Every row gives one point. The window is the flat piece filled in between its corners: a triangle in 3 columns, a solid with four corners in 4, and so on. A path goes straight from each point to the next, and from the last back to the first. List the points from which the path goes on through the window.

Window:
[[-42  34  45]
 [ 18   3  -7]
 [ 14  -8  14]]
Path:
(1): [14 26 15]
(2): [41 13 19]
(3): [  0  -1 -16]
(4): [-18  -6  -1]
(5): [12 20  2]
(6): [12 42 32]
(7): [-38  15  28]
(8): [-12  -7 -24]
(9): [65 -8 13]
(10): [-8 52 52]
(11): [-64  11  32]
(12): [ 17 -21 -22]
Through the window after points: 2, 6, 10, 12

Window, 6 rows:
[[-24  27 -12 -18  46  29]
 [-54  -5  22 -13  22  44]
 [-22 -26  -2  -9   0 -36]
 [ -6  -4   2  20 -27 -21]
 [ 38 -22  35 -18 -42 -67]
 [  7 -33  21   0  55  37]]
Path:
(1): [-20  -2 -17  12   6  38]
(2): [ -6 -39  -6 -41   4  -4]
(3): [-26  12  30  56  19 -20]
(4): [-37   4   9  -3  36   8]
(5): [-28  -1 -36 -26  39  69]
(6): [ -6 -21 -18 -19  -7   6]
(7): [  2  12  70  -7   6 -38]
(8): [  4 -35  33   9   8 -54]
(9): [ 11 -21  20 -19 -13   8]
(10): [-16  -2 -16 -32  -1  42]
(11): [ 27  -7  34  20  31 -61]
(12): [-14 -35  32   9  11 -37]
(13): [ -2  -9 -10  -9 -26 -13]
(14): [  0 -14  -6 -17  -1   0]
(15): [-9 15 81  7 29  5]
(16): [-29 -14  33  -2  31 -25]
Through the window after points: 2, 6

Window, 9 rows:
[[-18  36 -30 -74 -31  37  26   3 -21]
 [ 22 -34  24  -7  17 -53 -31 -26   6]
 [-14  -5  16 -21  48  26 -29 -27  40]
 [ 13 -32  51  -1  -5  -9  21 -30   6]
 [-14 -56  10 -19  -3 -31  27  30 -10]
 [ 13  12 -58 -30 -19  40  13  20   1]
 [ 67 -39  21 -72  26  30 -43   1  -7]
 [-27  34 -14  29  21   4   0  -7 -70]
 [  5   5  12  -6  -2 -15  16  40  31]]
Path:
(1): [ 31  -6 -32 -34  46  20  43  45   1]
(2): [ -7  -3 -14 -24  43   2  22  13   8]
(3): [-10  16   3  21 -49  19 -34 -23 -66]
(4): [-16 -31  26  17   8  20 -35  13  17]
(5): [ 24 -24   9 -29  15 -22  10 -10  -4]
(6): [ 18  -4  -7 -35  29  -6  66 -10  -2]
(7): [ -6 -36   1 -15 -21   1 -17  25  -5]
(8): [-13  -9  17   4 -21  40 -37  11   0]
(9): [ 19   6 -28 -54   3  -4  42   0  -1]
(10): [  8  46 -29 -60  27   2  54   9 -24]
(11): [-19  -6  -3 -31 -36  27 -16  -5  -8]
(12): [ -7   1   1 -14 -21  22 -20  17 -16]
(13): [ 24   9 -63 -35   1  25  35  10  13]
(14): [ 41 -35  -2 -39  51 -15  48  19 -23]
(15): [-19 -32  14 -12 -10 -11   1   7   4]
(16): [ -7  10 -38 -22 -50  30 -15  -8  -1]
Through the window after points: 2, 6, 8, 10, 12, 14, 16

Window:
[[ -3  13  -5  44 -30 -62 -16  56  12  12 -14 -11]
 [-11  14   8 -24 -38  39  33  15  58 -17  34  72]
 [-31 -10  23  -5 -39   1  20  -3  15 -50  -4  45]
 [  6  -9  -4   2   2  20  50  -3  10 -10  13   3]
 [ 10  -1  28 -13  -2  53 -45   2  39  -5  -6 -38]
 [-39  22  54 -49  49   7  19  51  18  -3  19   7]
 [-32  55   2   1  -6 -30 -20  -6  35 -31  -7   6]
 [-50  15  18 -18  -2   8  12 -18  11   4 -65   3]
 [ 11  -9  -5  37 -19  -9 -16 -28  10  15  23  38]
 [ 20  11  15 -52   5  -4  28  57 -72  29 -16 -30]
 [ 61 -11  39 -19 -36  24  17  -3  57 -24  -8  41]
 [ -3 -33  -5 -95  19  -1  43  27 -28  18  -9  -8]]
Path:
(1): [ -9   1 -16   4  -9   6  15   9  10 -26 -14  41]
(2): [  0   4  70 -35 -34 -18  32  -3  21  15  31  -8]
(3): [-33   1  11 -53  -9 -26  24   4  11   9  -4 -17]
(4): [ 26  -2  -6 -23  19  31   5  29 -13 -28 -10  44]
(5): [  2 -23   1 -14  -8  23   9  12  14 -19 -19  22]
(6): [-14  17  19 -12 -26  -4  18  -6  11  -6   6   0]
(7): [-22   6  46 -40 -15  -2  37   9   2  39 -13 -12]
(8): [ 22   2 -22  -4   0   7  -6  39 -26 -46  -8  17]
(9): [ 13   1  -3  19  16   4   8  24 -15  -3 -13  46]
(10): [ -9   2  19 -26 -31   2  24  -7  31   0   0 -26]
(11): [ -5   3  15 -13 -25  11  10  -2  30   0  12   6]
(12): [-11   4  -2   1  20   0   7   9  15 -32 -16  36]
Through the window after points: 3, 7, 9

Window, 14 rows:
[[ 28 -24  -5  22   7  16  23 -31  18 -17 -16  72  10 -39]
 [-10  40  50   6  -1 -39  -7  29 -40 -52  16  15   4  31]
 [ 20  24 -27 -12 -22  20  21 -30  10   1  -9  53 -32  -7]
 [ 23  38  -5 -11   3   4 -62  26  -4 -45   0 -10  10 -41]
 [-64 -41  18  -6 -59  21  -8 -18 -30 -59  31 -34  -8  37]
 [ 15  -3   0  35  -3  15  -6 -36  10  42  24  50   4  -1]
 [ 52  -5 -42  21   0  13  -6 -55  57 -33  -8  35  -2   8]
 [-88 -25  47 -38 -37  -2  14 -28  30 -36  41 -19  -8  28]
 [ 29 -12 -35  46  35  31  35 -20  26   4   8 -13 -18 -34]
 [-83 -18  -4   6 -27  33 -35  15  37 -61   1 -11 -32  27]
 [ 47  -1  27   2 -11  -9 -38  30  23 -19 -35  -1 -36 -17]
 [ 42  26  50  -7  -9  30 -21  52   8 -45  27  15 -13  -2]
 [ 23 -26 -24  17  35  -5   1 -35 -10 -11  48  43 -36 -20]
 [  8   3   2  58 -13  19  16 -65  26  -8  26  29 -40 -44]]
Path:
(1): [  7 -12   6  14 -27   4   4  11  15 -22  18  19 -19 -10]
(2): [  5  -5  20   2 -70 -16 -12  22  49 -13  18 -11 -22 -31]
(3): [ -7  -2   7  -2  61  35   4 -45 -25 -30  15  45  -9  35]
(4): [-16  10  37   3 -10  22 -16 -29 -14 -40   9 -22  -1   4]
(5): [-31 -25   2  -5 -37   2  -3   2   1 -40  26   7 -14  19]
(6): [-12 -20  -5  22 -18 -14  15 -10  14 -28  37  21 -17 -16]
(7): [ 14   2  10  15   3  30 -13 -34   1 -19  13  16 -29  -8]
(8): [ -1  -7  22   4  14  33 -23 -28   1 -26   7  15 -12 -13]
(9): [ -4   5 -10  13 -64 -36  17  18  31 -37  26  32 -18  13]
(10): [ -5  10 -21  43 -58 -14 -14  26  -6  -8  55   0 -10   9]
(11): [  5  -3  21 -15  36  20   5 -39   5 -45 -10  38  -2 -12]
(12): [ 15  12  18   7  49  11 -32 -32   7 -40 -14 -15   1   1]
Through the window after points: 2, 4, 6

Window, 14 rows:
[[ 43  35 -11   5  25 -59  -8 -60 -12 -19 -13  22 -41  12]
 [ 50  14 -17  -3   9   6  30 -24   9 -26  13  29 -32 -39]
 [-60 -76  11  27 -47 -36  20  66 -11  16 -36 -33 -26 -18]
 [ 22 -14 -14   6  17 -44  53   3 -15 -20  30  14  13   7]
 [ 37  25  -4   2  30   4  22  12 -36   5 -28  45   4  -5]
 [ 45   6  -4 -33  11   8  20 -17  23  27 -19   4  12  18]
 [ 35  29 -19   2  22  48  -1  12 -12   0  18  -9 -16  41]
 [-25  23   5 -14 -28 -42 -46  -8   2 -32  32  55   0  -8]
 [  8 -17  42  27  36  34 -36   7  11  30  34  22   0   9]
 [-61 -55  31  10 -19   9 -68  -9 -31 -30   7 -13  31 -20]
 [-70 -18  71  -6  -9  36 -10  -8 -27  12  15  -7 -10   9]
 [-54 -59  43 -29 -24 -12 -55  28 -55  22  34 -20 -11 -30]
 [ 21 -12 -64 -12  35 -11  32 -25  -3  -3   3  63 -27  12]
 [-46  18  14  16  20  35 -30  -6 -12  49  28 -24  21 -21]]
Path:
(1): [ -2  -8 -19  30 -41  12   7 -44  -6  23  14  49  10  -2]
(2): [  3  -2   5 -15  47  -9  -9  15  -6 -20   5   8 -16   1]
(3): [  5  27  15  -1  36 -12   4  29  12 -15   4  -4 -46   7]
(4): [ 14 -20 -18   3 -22  22  -7 -64 -48  16   9  29  25  11]
(5): [ 20  -1 -14  30 -26   7  10 -16 -22  23  16  41 -11  16]
(6): [-14  16  15 -40  70 -18 -15   5  12 -10   6 -18 -15 -14]
(7): [-27   8  15  -3  41  11 -28   3 -24 -26 -32   5 -17  -5]
(8): [ 24 -31   7  -4 -65   4  -2 -12   6  62  85  18   2   2]
(9): [ 33  -2 -19  34 -41  12  15 -23 -12  29   4  39 -24  31]
(10): [  7  11  -2 -32  69 -21  -1  -3  -6 -37   6  15  -8 -35]
(11): [-22   0  14 -31  69  -6  -6  21  10  13   0  17  29  -2]
(12): [ 27   9   2   8  -7   8  -3 -26 -25 -10  15  22  -8   4]
Through the window after points: 3, 9

Window, 14 rows:
[[ 48 -19  40  45 -16  13 -39  -3 -20  54  70  11  18   7]
 [ 21   0   9 -34  15  16   8  14  -2 -48  22  -4 -39  14]
 [ -8  22 -51 -23  44   3  12  -2 -10 -14 -30   2 -38 -58]
 [  8 -47  15 -12 -12 -23  27  -6  15  -8 -21   6  -9  -3]
 [  4  19 -36 -19  21 -48  -1  29   3 -14 -20 -23 -21  13]
 [ 40  10  48  54  19  13  15 -40   2  37  41 -22  15  24]
 [ 46   3  12  40 -18  -4  28  29 -15 -35  -6  28 -14  15]
 [ 48 -30  72  56  16  -8 -18  16   9 -27  35  -5  40  -5]
 [-29  15 -14  18   3   7 -23   2   4 -26 -22 -26 -73 -13]
 [ 12  34 -23 -31 -21   8 -14 -11 -17 -36 -43 -34 -17 -20]
 [ 45  -4  95  37  20 -41 -22 -38 -27  26  33  36  13  13]
 [-24   4 -40  -7  31  15 -22 -18 -10 -28 -36  11  -7  19]
 [-30  23  20   0 -21  -7  26  29   0 -38  16   8   8  -5]
 [  2  38 -20 -29   4  11  -7  20  52 -24 -42  16 -32 -10]]
Path:
(1): [-21  -8  26 -17  28  26  19  62 -24 -14 -42   3 -29 -20]
(2): [  0 -11  33  -7   8  24   6  33 -17  16 -19 -52  11  55]
(3): [ 26  24 -12  21  16 -33  -4 -41  24 -48   2  48 -26 -51]
(4): [ 50   8   5  40  19 -21  11 -37  38 -47   5  43   8 -26]
(5): [-15   4  13  -8  -8  25 -17  24 -22  12  -7 -22 -39   7]
(6): [ 33  26  44  33  12  27   7  38   3  28 -12 -13  -5  15]
(7): [ 13 -16   5  15   0 -14  -3 -31  -7 -13  22   8  -4   3]
(8): [ 36  25 -24  -3  -8 -20 -12 -48  19 -21  29  -9 -15  23]
Through the window after points: 6

Window:
[[-37 -12  11  20 -40  23  37   3  39 -45  14 -50  -2  -2]
 [ -5   7  22 -33  -6  -1  -9  -3 -28   0  15  23  10 -17]
 [-15  27 -31   9  -5  49  22 -55  -5 -27  -9   8   6  32]
 [ 12  -6 -27   3   6  95   2 -10  -2   2 -27  22  31   9]
 [ 15 -37   4   6  24  88  17 -40 -15  12  34   9  21  25]
 [  9  -8  -7 -30  21 -40  -6   3 -27  39 -11 -21 -12   0]
 [-44 -15  -4 -56   2 -35  37  -3  35  10   8 -16  14   0]
 [-27 -36 -12  -5   1 -50  -8 -13 -14  -5 -12  10  20  -9]
 [-56 -15 -18 -10 -23 -36   0  12  33  15  34  -7 -29 -11]
 [-18  14  -9  11 -12  45 -20 -12  14 -24   9 -13  41  52]
 [ 17   7   5  22 -21  36  14 -38  26  15  -4  15  30  20]
 [-55 -17  -2 -17 -37 -27  29  10 -20  35  12 -20  12  -1]
 [-38   1 -37 -13 -20 -36  32   0  27   2  47 -45  25 -35]
 [ -2  14  -7  31  26  46  35   3   1 -10   7  24  27  30]]
Path:
(1): [ -7  -9 -16  -2 -27   0  20  -6 -16   8  18  -2   9  10]
(2): [-56   2  22 -12  57   7  -6   5  35  12 -28   4  21 -10]
(3): [-29   9   7   8  17   8  12 -29   6  17 -12   0  26  -2]
(4): [ -5 -18 -16 -12  -7  18  21  -2   3   1  15   2   7   3]
(5): [ 11 -34 -16  -7 -45 -14  24   2 -22 -14  15   6  48  43]
(6): [-54  20  -1  -4  33   9   3  -2  20  36   6 -17 -32 -28]
(7): [-47  28  30  16 -16  31  -9 -37  -7  18  -7 -62  67  13]
(8): [ -1  -9 -21 -11  -4  19  21  -3  14  -1  12  15  -9   9]
(9): [  7   0 -30 -23 -25  -1  20  -2 -20  -2  21   6   2  26]
(10): [-36   5  34  23  37  41   3  -9  19  -4  -8  14  35 -17]
(11): [-12  -5   8 -11  16  -5  -4  -9   0  20 -10 -31  12  -8]
(12): [  8   3 -33   1 -32  11  26 -10  -3  -6  21  30   3  41]
(13): [ -8  -6 -29 -17 -22  12  38   2   5  -6   1  -4   5  34]
(14): [-41  -3  11  16 -13  21   2 -22  33 -13  22 -15  24 -15]
(15): [ -3 -10  -8   2  25  32  11 -27  -9  23   9  -9  17   6]
(16): [-12 -21  -2 -12 -33  -2   8  16   6 -25   9  15   3  20]
Through the window after points: 1, 5, 9, 11, 15

Window, 14 rows:
[[-41   1 -10  -3 -12  17  23 -19  27   2 -17  37  -4  -8]
 [-11 -20 -44   3 -15 -11  14  10  27  33   6  -8 -41 -10]
 [-76  -8  33 -26  27 -19   6 -33  74  26 -34 -60 -20   4]
 [  0 -12 -24  12 -72 -24  12  -3 -39 -69 -11 -37  35 -14]
 [  7  11 -12 -43  14   4 -40   1  15 -10  60  -9 -14  -5]
 [ 14 -46  18   3  41 -40  45  -6  23 -11 -10 -23  38  30]
 [-27 -29  12 -16  12  41 -16   6 -11  32  20 -24  23 -10]
 [ 29   9   8 -20   3  35  -6  -4 -35 -32  10 -33 -19   8]
 [ 25 -22 -33 -12 -24  -8 -21  27 -46  -8   6 -20  16  95]
 [-26   1  15 -31  27 -24  35 -74  31  48 -50   1  15 -14]
 [ 15  25  -1   1 -13  -1 -20  26 -26  -7 -17   5   9 -13]
 [ -1 -12   7  55  10 -11   6 -17 -11  16  59  10  13   5]
 [  9 -28  45  -2   3  -3 -16 -34  -9  19  21  57 -18 -32]
 [ 22 -33  -7  19  39  -1 -21 -41  -1   0 -25  23  14   3]]
Path:
(1): [-26 -15   3  15  37 -39 -16   4 -51 -19 -12 -17  -7   1]
(2): [ 28 -23   3  -7 -31  23  33 -24  45  20   5   1  36  23]
(3): [ 16 -27  29   2 -54  20  -5 -19  14  13   6 -18   0   0]
(4): [-53 -10  -7 -21  51   8  -2  -2  -1  20  -1 -14  15  -7]
(5): [-22   7 -14 -29  21 -22 -13   7 -17  -3  14   5 -12   2]
(6): [ 20 -20  -7  -9 -14   8  -7  -5  11  -3   3 -18   8  18]
(7): [ 27 -21  24  14 -11  24 -13   0   7  -7  16 -15  33  18]
(8): [-12 -10  -6 -17   8 -25  -1  -7 -13   9  -7   8 -13   8]
(9): [-46   6 -11 -36  37 -16  27  31 -63  30 -33  16   6  37]
(10): [ 30 -34   2   6 -27  15 -31 -30  29  -5  29 -31  16  11]
(11): [ 39 -39  73  12 -48  25 -19 -50  35 -17  -7 -12 -31  -7]
(12): [-56  17 -45 -28  34 -32  20  24 -17  19   5 -13  19   2]
Through the window after points: 3, 7, 9
